Each row is a point. The points of each table are mixes of a few directions, plus a little noise. How many directions does each table use, and how many do they share? Where both have some left over, give the other angles between the two spaces (their principal angles), to ten degrees, smallest first.

First, 6 rows:
-0.83 -0.82 -2.25

0.90 -1.31 -1.76

-0.99 1.63 2.27

-0.81 0.54 0.34

1.61 1.23 3.70

0.12 -1.27 -2.32
Second (7 x 3):
-1.95 -2.82 1.20

1.48 1.96 -0.80

-1.07 -2.10 1.05

0.47 1.67 -0.98

0.22 -2.67 1.93

-0.48 2.00 -1.58

1.34 1.95 -0.83
Directions: first 2, second 2, shared 1; angles 90

First, 7 rows:
2.89 0.27 1.02 -1.36 3.81 1.15

0.92 0.12 0.80 0.55 1.18 -0.69

-3.64 -1.56 1.22 -3.77 -1.81 2.00

0.96 2.02 -1.31 0.87 -1.83 -0.13

0.20 1.36 -1.38 0.70 -1.94 -0.04

0.71 0.27 0.72 1.30 0.61 -1.34

-2.04 -2.53 -1.01 1.73 -0.01 -0.95
Second:
4.44 -2.85 1.61 0.55 -0.16 1.95

0.07 1.01 0.10 0.28 2.30 0.84

0.25 1.59 0.02 -1.66 1.03 -2.04

-0.36 0.92 -0.10 0.01 1.35 0.16

-3.30 -0.44 -1.08 2.23 -1.17 1.96

1.57 -2.52 0.58 1.21 -1.53 1.82

-0.37 1.63 -0.27 -2.39 -0.47 -3.49

-2.29 0.65 -0.86 -0.24 -1.36 -1.21
Directions: first 4, second 3, shared 1; angles 60, 90

First (10 x 9):
-0.63 -0.29 -1.95 0.80 0.49 0.08 0.85 0.30 0.53

1.01 0.50 3.21 -1.31 -0.85 -0.15 -1.39 -0.52 -0.85

-0.07 -0.06 -0.31 0.12 0.08 0.01 0.16 0.04 0.09

-0.68 -0.34 -2.19 0.91 0.58 0.10 0.94 0.37 0.59

-0.92 -0.44 -2.90 1.21 0.76 0.13 1.26 0.48 0.77

-0.68 -0.33 -2.13 0.89 0.52 0.10 0.92 0.35 0.57

-0.62 -0.29 -1.94 0.80 0.50 0.08 0.85 0.30 0.50

3.00 1.52 9.49 -3.93 -2.47 -0.44 -4.09 -1.54 -2.54

0.18 0.07 0.61 -0.25 -0.16 -0.03 -0.26 -0.12 -0.17

-0.58 -0.33 -1.91 0.79 0.46 0.10 0.82 0.28 0.49
Second, 10 rows:
0.91 0.46 2.90 -1.20 -0.76 -0.14 -1.25 -0.47 -0.80

0.87 0.44 2.76 -1.16 -0.73 -0.13 -1.19 -0.46 -0.74

0.64 0.33 2.05 -0.85 -0.53 -0.10 -0.90 -0.34 -0.56

2.01 1.04 6.42 -2.63 -1.69 -0.30 -2.78 -1.04 -1.71

-0.61 -0.32 -1.94 0.81 0.50 0.07 0.86 0.31 0.52

-0.88 -0.46 -2.76 1.12 0.73 0.13 1.19 0.46 0.73

-0.12 -0.07 -0.42 0.17 0.12 0.03 0.18 0.07 0.11

-1.55 -0.79 -4.93 2.03 1.30 0.24 2.13 0.82 1.32

-1.72 -0.89 -5.50 2.27 1.45 0.26 2.37 0.90 1.47

0.45 0.24 1.41 -0.58 -0.36 -0.06 -0.61 -0.25 -0.36
Directions: first 1, second 1, shared 1

First:
-2.54 0.46 -1.15 0.90 -0.33 0.79 0.40 0.07 1.49 -2.46 0.92

-2.28 1.61 -2.34 1.91 -0.16 1.68 -0.36 1.04 1.42 -3.90 1.32

2.82 -1.89 1.33 0.52 1.46 -1.39 1.03 -0.54 -1.33 3.21 0.05

-0.61 0.64 0.22 -1.36 -0.95 0.18 -0.70 -0.04 0.08 -0.25 -0.78

-0.34 -3.26 3.20 -2.35 -0.18 -2.49 2.20 -2.56 0.05 4.11 -0.91

-1.60 1.01 -1.62 1.42 -0.05 1.12 -0.13 0.68 1.02 -2.67 0.99

0.33 1.84 -1.51 0.83 -0.09 1.28 -1.39 1.34 -0.18 -1.97 0.19

0.21 0.45 -1.80 2.96 1.25 0.90 0.28 1.01 0.31 -1.86 1.65

3.53 -0.46 2.38 -2.98 -0.37 -1.35 -1.11 -0.40 -2.35 4.14 -2.32

-0.65 0.82 -1.08 0.90 0.00 0.78 -0.32 0.59 0.43 -1.64 0.54

1.12 -1.22 2.36 -2.73 -0.60 -1.49 0.12 -1.19 -0.95 3.27 -1.65
Second (11 x 11):
-1.80 -1.42 1.94 0.39 2.40 -0.32 0.93 -0.27 1.77 1.58 -0.49

1.62 0.23 -0.98 2.32 1.53 0.50 -0.07 1.04 -0.48 -0.34 0.97

1.88 -2.37 1.81 1.30 2.78 -1.27 1.48 -0.43 -0.38 3.39 0.16

-2.16 2.23 -2.57 -0.76 -3.30 1.27 -0.94 0.17 0.44 -4.29 0.63

0.99 0.65 -3.01 1.35 -2.32 0.24 0.53 -0.16 -1.19 -2.78 2.13

-1.28 0.56 -0.02 -2.77 -3.07 -0.27 -0.38 -1.01 -0.13 -0.77 -0.76

2.01 -0.87 3.43 -0.25 4.24 -0.41 -1.01 1.03 -0.09 4.65 -2.35

0.47 -0.55 0.80 0.77 1.78 -0.09 0.17 0.33 0.21 1.19 -0.16

-0.83 -0.94 -1.55 2.16 -0.23 -0.18 1.88 -0.62 0.51 -1.64 2.24

-1.18 0.55 1.73 -3.03 -0.81 -0.05 -1.21 -0.23 0.39 1.03 -2.16

0.38 1.90 -1.54 -1.49 -2.96 0.57 -1.40 0.21 -1.06 -2.02 -0.23
Directions: first 3, second 4, shared 3

First, 8 rows:
1.34 -0.94 -0.87 3.87 -0.77 0.71 3.02 -3.08 3.72 0.32 0.55 -0.85 -3.50
 0.51

1.83 -1.51 -1.24 0.89 -1.83 1.64 0.25 2.29 -0.20 -1.48 -0.84 -0.88 2.30
 -0.99

-0.32 0.03 0.62 0.08 1.07 0.32 0.01 0.10 -0.34 0.37 -0.09 -0.16 -0.36
 0.53

-2.29 -0.33 0.55 -0.16 1.27 1.77 1.31 1.90 0.32 2.65 -0.54 -2.40 0.11
 0.05

-1.21 -0.34 -2.87 -0.86 -2.97 -2.39 -1.42 1.32 1.52 0.46 -0.91 0.63 1.52
 -0.76

0.87 0.97 0.28 0.40 0.92 -3.12 -1.82 -3.42 0.13 -1.37 0.58 3.22 -2.39
 1.73

-0.47 1.45 1.85 -3.15 -0.38 2.08 1.15 0.86 -2.43 0.18 1.52 -1.57 2.14
 -2.72

0.26 0.67 1.67 -1.07 2.69 -1.02 -2.52 0.04 -2.72 -1.13 -0.26 2.00 0.16
 1.65
Second (9 x 14):
0.61 0.61 -0.86 -0.81 0.37 0.44 1.71 -0.67 -1.15 -0.28 1.10 -1.16 0.75
 -0.60

-0.88 -1.20 1.66 0.40 2.78 1.02 -0.32 -0.20 0.59 -3.18 1.01 2.10 -1.09
 -0.89

-0.89 -1.57 2.40 -0.21 2.37 2.23 -1.61 -0.54 2.18 -1.82 1.11 2.46 -0.04
 -0.87

0.21 1.59 -3.78 1.16 -1.83 -2.51 -1.29 -0.65 -1.17 2.87 -1.91 -2.69 1.39
 1.59

0.72 1.44 -0.54 -2.92 3.23 1.68 0.66 -1.97 -1.88 2.08 2.46 -1.00 3.48
 0.24

0.86 -0.94 1.10 -0.39 -3.06 0.91 -0.39 0.26 1.89 0.06 -1.17 -0.92 -1.33
 0.92

0.25 0.80 -0.31 0.63 -2.00 -2.86 0.05 1.84 -1.58 1.69 -2.36 -0.54 -1.76
 2.23

-0.26 0.95 -0.85 1.29 -3.49 -2.30 1.63 2.62 -0.35 2.69 -0.91 0.52 0.17
 -1.59

-0.61 -1.68 1.19 0.81 1.65 1.41 -0.43 -0.69 1.45 -4.11 0.68 1.24 -1.56
 -1.01
Directions: first 5, second 6, shared 1; angles 30, 50, 80, 90

First:
0.57 -3.76 -1.58 -3.49 -0.55 1.22 0.05 0.33 -1.41 -0.78 -1.25 0.30 -0.04
 -0.02 0.99 0.38 1.86 -3.17 -1.54 -0.77

0.13 -1.17 -0.93 -0.54 0.00 0.25 0.03 0.69 -0.82 -0.79 -0.62 0.46 -0.04
 -0.31 1.34 -0.15 1.44 -1.11 -0.64 -0.56

-1.14 6.73 1.86 7.48 1.39 -2.47 -0.09 0.68 1.64 0.19 1.68 0.35 0.01
 -0.62 0.49 -1.27 -1.37 5.40 2.45 0.71

0.46 -2.89 -0.94 -3.03 -0.54 1.00 0.04 -0.10 -0.85 -0.26 -0.79 -0.02
 -0.03 0.17 0.11 0.46 0.87 -2.35 -1.10 -0.41

-0.36 1.28 -1.06 3.18 0.82 -0.84 -0.02 1.99 -0.93 -1.70 -0.44 1.30 -0.12
 -1.07 3.32 -1.06 2.56 0.60 0.00 -0.87

-0.40 1.79 -0.60 3.35 0.79 -0.97 -0.04 1.65 -0.53 -1.30 -0.16 1.07 -0.10
 -0.93 2.65 -0.98 1.86 1.11 0.29 -0.62

-0.43 3.18 1.82 2.35 0.29 -0.91 -0.03 -0.94 1.64 1.26 1.32 -0.68 0.07
 0.34 -1.94 -0.03 -2.54 2.82 1.45 1.01

0.15 0.27 2.03 -2.16 -0.73 0.44 0.00 -2.57 1.85 2.44 1.16 -1.72 0.16
 1.31 -4.54 1.12 -4.02 0.81 0.76 1.46

0.50 -2.80 -0.31 -3.73 -0.77 1.16 0.05 -0.92 -0.24 0.51 -0.45 -0.56 0.04
 0.58 -1.32 0.82 -0.42 -2.09 -0.86 0.07

0.49 -2.62 -0.36 -3.43 -0.70 1.07 0.03 -0.77 -0.30 0.40 -0.45 -0.47 0.05
 0.52 -1.08 0.71 -0.26 -1.99 -0.83 -0.01
Second, 11 rows:
0.05 0.57 1.34 -2.00 -1.83 0.66 -1.71 -0.57 -0.22 0.15 2.34 0.91 0.22
 0.51 -0.48 0.22 0.07 0.10 -0.49 -0.22

0.11 -0.04 1.51 -2.30 -0.83 0.38 -1.22 -0.44 -0.43 0.19 1.22 0.61 -0.05
 -0.05 -0.62 0.64 0.20 0.17 -0.43 0.67

0.25 -0.35 -3.09 -0.70 -1.21 0.79 1.12 -1.46 1.65 1.78 2.21 0.62 1.91
 2.52 -2.55 -1.82 -0.32 -1.76 0.97 -2.90

-0.49 1.88 1.06 2.92 -1.01 -0.17 -1.33 1.15 -0.57 -1.72 0.16 -0.23 -0.89
 -0.65 2.89 0.03 -0.22 1.16 -0.64 -0.28

1.40 0.08 4.00 -5.00 4.42 -1.67 -1.32 -0.44 2.43 1.44 3.00 7.03 2.83
 -2.84 -1.87 -2.02 3.02 -0.25 2.09 1.45

-0.73 1.62 -1.24 0.71 -1.03 -0.16 0.15 0.37 -1.90 0.21 0.92 -0.46 -0.48
 0.93 -0.34 0.52 1.85 1.94 0.01 0.21

-0.27 -0.90 -0.88 2.29 1.02 -0.29 1.39 0.77 -0.66 -0.82 -3.40 -2.53
 -1.32 -0.58 1.21 0.93 -0.88 0.13 -0.40 0.88

0.22 -1.21 -1.70 1.48 0.52 0.19 1.41 -0.22 1.37 0.08 -1.52 -1.08 0.33
 0.42 0.06 -0.77 -1.60 -1.61 0.28 -1.22

-0.13 0.47 0.95 -1.22 -0.23 -0.08 -0.69 0.05 -0.96 0.09 0.71 0.45 -0.28
 -0.22 -0.31 0.68 1.00 0.97 -0.19 0.95

-0.02 -2.75 -1.62 4.07 3.95 -1.05 3.51 1.39 0.02 -1.20 -7.50 -4.03 -1.86
 -1.94 2.00 1.07 -1.91 -0.70 -0.09 1.83

-0.40 0.62 -0.34 -0.26 -3.78 1.43 -1.33 -0.63 -0.69 -0.21 1.86 -1.31
 -0.43 1.88 0.01 0.55 -1.20 -0.13 -1.12 -1.35
Directions: first 2, second 5, shared 1; angles 80

First:
-2.22 -1.54 2.69 -2.47 -0.18 2.02 -1.82 2.64 -0.20 -1.00 1.67 0.18 0.22
 1.75 0.57 -1.67 0.56 1.76 3.49 -0.90 -1.97 -0.81 -2.29 -2.45 -0.64 3.95
 1.22 0.55 -2.43 -3.94 -1.47 0.36

0.61 -0.49 1.59 0.83 -0.90 -1.08 0.34 -1.38 -0.51 0.81 0.16 0.43 -0.26
 -0.45 -1.19 -1.32 1.07 0.82 -0.02 0.25 -0.19 0.06 0.04 0.25 -0.54 -0.29
 -0.06 0.32 0.26 -1.13 1.97 0.14

-0.44 3.78 -6.34 -0.72 1.38 0.18 0.55 0.82 0.81 -0.43 0.45 -0.22 0.37
 0.26 0.92 3.53 -4.87 0.49 -3.41 2.18 1.45 0.27 0.41 -1.01 -1.26 -0.64
 1.56 -1.25 1.31 3.19 -3.23 -2.66

1.11 0.51 3.24 -1.08 -0.05 -2.29 0.68 -2.12 -0.47 0.18 1.08 0.32 0.58
 -0.15 -0.63 -1.84 2.44 0.74 1.26 -1.54 -0.92 -0.50 0.26 0.94 -2.91 1.11
 -0.83 -0.52 2.05 -2.46 3.67 -0.69

-0.76 3.31 -2.51 -1.84 0.23 -1.08 0.32 -0.26 -0.10 0.09 2.56 0.61 0.54
 0.84 -0.55 0.59 -3.26 3.52 -1.46 1.93 -0.25 -0.38 -0.96 -2.27 -4.18
 2.03 2.47 -1.05 1.41 -1.42 -0.63 -3.34

-2.25 -1.62 1.49 -3.13 1.18 3.25 -2.07 4.02 0.56 -2.16 0.56 -0.69 0.47
 1.92 2.37 -0.11 0.55 -0.81 3.87 -2.18 -1.47 -0.76 -1.67 -1.53 1.04 3.40
 0.09 0.26 -2.48 -1.74 -3.21 1.11

1.04 -0.87 -1.15 3.15 -0.92 -0.30 0.66 -1.20 -0.06 1.16 -1.81 0.05 -0.88
 -1.36 -0.96 0.49 -0.07 -1.14 -2.14 1.25 1.35 0.83 1.14 1.19 2.58 -3.28
 -0.62 0.63 -0.32 2.52 0.40 1.22

0.88 0.06 -2.02 2.11 -0.10 -0.18 0.67 -0.68 0.23 0.56 -1.61 -0.20 -0.43
 -1.05 -0.12 1.29 -0.61 -1.54 -2.09 0.85 1.37 0.67 1.29 1.26 1.99 -2.80
 -0.66 0.11 0.28 3.03 -0.30 0.61

1.79 -1.11 1.63 1.32 0.29 -0.91 0.76 -1.45 0.14 0.10 -1.91 -0.52 0.00
 -1.13 0.38 -0.17 2.94 -3.13 0.23 -1.91 0.53 0.33 1.69 2.98 1.74 -2.32
 -2.62 0.08 1.02 1.78 2.18 1.72

0.27 -1.98 1.38 1.72 -0.93 0.34 -0.15 -0.27 -0.28 0.63 -1.07 0.11 -0.62
 -0.60 -0.66 -0.82 1.29 -0.63 0.20 0.07 0.13 0.32 0.17 0.54 2.06 -1.20
 -0.58 0.88 -1.20 0.14 0.62 1.62
Second, 10 rows:
-1.62 -2.04 -0.97 -1.48 -2.90 0.95 0.45 -1.22 -0.13 0.98 2.25 -0.21
 -0.70 1.27 -1.70 -0.83 -0.25 -0.31 0.82 -0.42 0.93 0.68 -0.26 -1.15
 -0.23 -0.20 0.32 -1.11 -1.31 1.66 0.76 0.39

-3.68 -4.70 -0.49 -2.66 -6.40 1.97 0.40 -2.16 -0.73 2.27 4.86 0.06 -1.62
 2.56 -4.05 -2.91 -0.35 0.90 2.23 -0.16 1.07 1.14 -1.35 -3.24 -0.62 0.51
 1.34 -1.59 -3.55 1.27 1.66 0.95

-0.62 -0.72 -0.86 -0.75 -1.19 0.38 0.36 -0.64 0.04 0.37 0.97 -0.22 -0.21
 0.55 -0.58 -0.09 -0.25 -0.58 0.25 -0.37 0.60 0.30 0.16 -0.23 -0.05
 -0.34 -0.09 -0.69 -0.35 1.32 0.31 0.09

1.76 1.93 3.16 2.47 3.34 -1.10 -1.29 2.06 -0.32 -1.00 -2.67 0.89 0.66
 -1.54 1.54 -0.19 0.72 2.35 -0.44 1.24 -2.16 -1.18 -0.76 0.44 0.12 1.47
 0.58 2.42 0.62 -4.82 -0.88 -0.34

0.22 0.78 -4.70 -1.85 -0.17 0.19 1.79 -1.61 1.13 -0.25 0.26 -1.47 0.21
 0.38 0.78 2.69 -0.89 -4.59 -1.16 -1.94 2.60 0.99 2.32 1.94 0.35 -2.80
 -2.06 -2.65 1.85 6.79 0.05 -0.22

-1.84 -2.42 0.98 -0.79 -3.01 0.89 -0.30 -0.62 -0.63 1.15 2.27 0.41 -0.81
 1.09 -2.12 -2.09 0.09 1.60 1.36 0.40 -0.14 0.28 -1.23 -2.03 -0.38 0.98
 1.19 -0.08 -2.14 -1.14 0.80 0.50

1.61 1.89 1.57 1.70 2.89 -0.91 -0.66 1.40 0.02 -0.95 -2.21 0.37 0.68
 -1.28 1.59 0.53 0.41 0.90 -0.67 0.62 -1.19 -0.78 -0.05 0.88 0.19 0.55
 0.02 1.44 1.04 -2.41 -0.79 -0.34

1.13 1.65 -1.73 -0.03 1.77 -0.48 0.56 -0.02 0.68 -0.74 -1.23 -0.59 0.55
 -0.58 1.46 1.92 -0.24 -2.07 -1.12 -0.73 0.67 0.06 1.32 1.75 0.32 -1.27
 -1.25 -0.59 1.75 2.37 -0.45 -0.33

1.96 2.11 3.80 2.87 3.70 -1.26 -1.50 2.39 -0.45 -1.11 -3.00 1.07 0.78
 -1.75 1.69 -0.43 0.85 2.94 -0.37 1.53 -2.55 -1.37 -0.97 0.34 0.15 1.80
 0.75 2.89 0.63 -5.80 -1.00 -0.36

1.21 1.58 -0.66 0.48 1.98 -0.60 0.19 0.38 0.44 -0.79 -1.48 -0.27 0.51
 -0.74 1.43 1.39 -0.03 -1.06 -0.87 -0.29 0.11 -0.19 0.82 1.33 0.25 -0.62
 -0.78 0.07 1.38 0.77 -0.51 -0.30
Directions: first 4, second 2, shared 1; angles 80
